Each row is a point. Before rounding, the points of a table are all equally far from one centre. They may lie mostly on one side of it. Write the centre, to within rounding.

Points (6 x 3)
[[ 2.9  4.9  1.7]
 [-1.7 -3.3  2.1]
 [ 1.8  4.9 10.2]
 [ 1.4  7.4  5.3]
 [ 3.6  4.6  2.2]
 [ 3.4  0.6  1.0]]
Centre: [-0.6  1.7  5.6]

Points (16 x 12)
[[ 3.4  3.3 -4.7  3.5  2.7  2.4 -3.2  0.9  3.5 -6.7  6.8  2.6]
 [ 0.4  5.7  0.1  1.1 -0.1 -3.6 11.0  0.6  2.1 -3.6  4.3  4.4]
 [ 6.5  2.6  3.5 -3.5 -1.2 -5.8 -4.6  2.9  4.2  3.0  7.8  3.9]
 [ 9.2  0.6 -2.5  0.7  5.5  1.6  1.4  1.9  4.0 -0.8  5.9 -2.0]
 [ 2.7  4.3  4.1 -5.4 -2.0 -3.2 -2.8  5.0 -0.2 -6.7  5.2  0.3]
 [-1.8 -4.3  3.9 -3.0 -4.1 -5.2  1.9  0.9  8.3 -7.5 -0.7  1.1]
 [ 2.3  9.5 -1.3 -4.1  0.3 -4.5  3.8 -2.6 -2.3 -1.1  5.9  1.8]
 [-0.3  7.4  2.1 -1.8 -0.2  0.5  9.4 -3.3  2.9 -7.1  5.4  1.3]
 [-2.6  2.1 -0.7 -4.1 -6.9  1.1 -1.0  6.5  6.5 -3.7 -3.6  3.3]
 [-3.5  7.1  2.0 -2.4  1.2 -4.6  4.7  1.9  0.2 -0.7  7.8  5.0]
 [ 9.0  5.3  1.2 -2.6 -0.1 -1.8  1.9  5.4  7.6 -2.3  3.1  7.7]
 [ 5.1  1.1 -1.7  0.8 -2.0 -2.2  9.3 -0.2  4.2 -5.4  7.9 -1.3]
 [ 2.4 -6.1  5.2 -3.6 -3.4  0.4  2.3  1.5 -2.1 -6.4  4.0  6.7]
 [-0.9  2.8 -2.7 -1.8 -2.4  4.1 -3.6  1.0 -1.9 -6.5  6.7 -2.1]
 [-0.1  6.6 -7.5 -0.8 -7.0  2.3  1.2 -3.8  4.7 -5.4  1.5  3.4]
 [ 2.1  7.3  5.0  1.3  0.9 -6.4 -2.7  1.1  3.4 -6.5  3.0  0.5]]
Centre: [ 1.6  1.1  1.5 -1.3 -1.7  0.7  1.1 -1.5  3.6 -0.4  1.9  2.5]
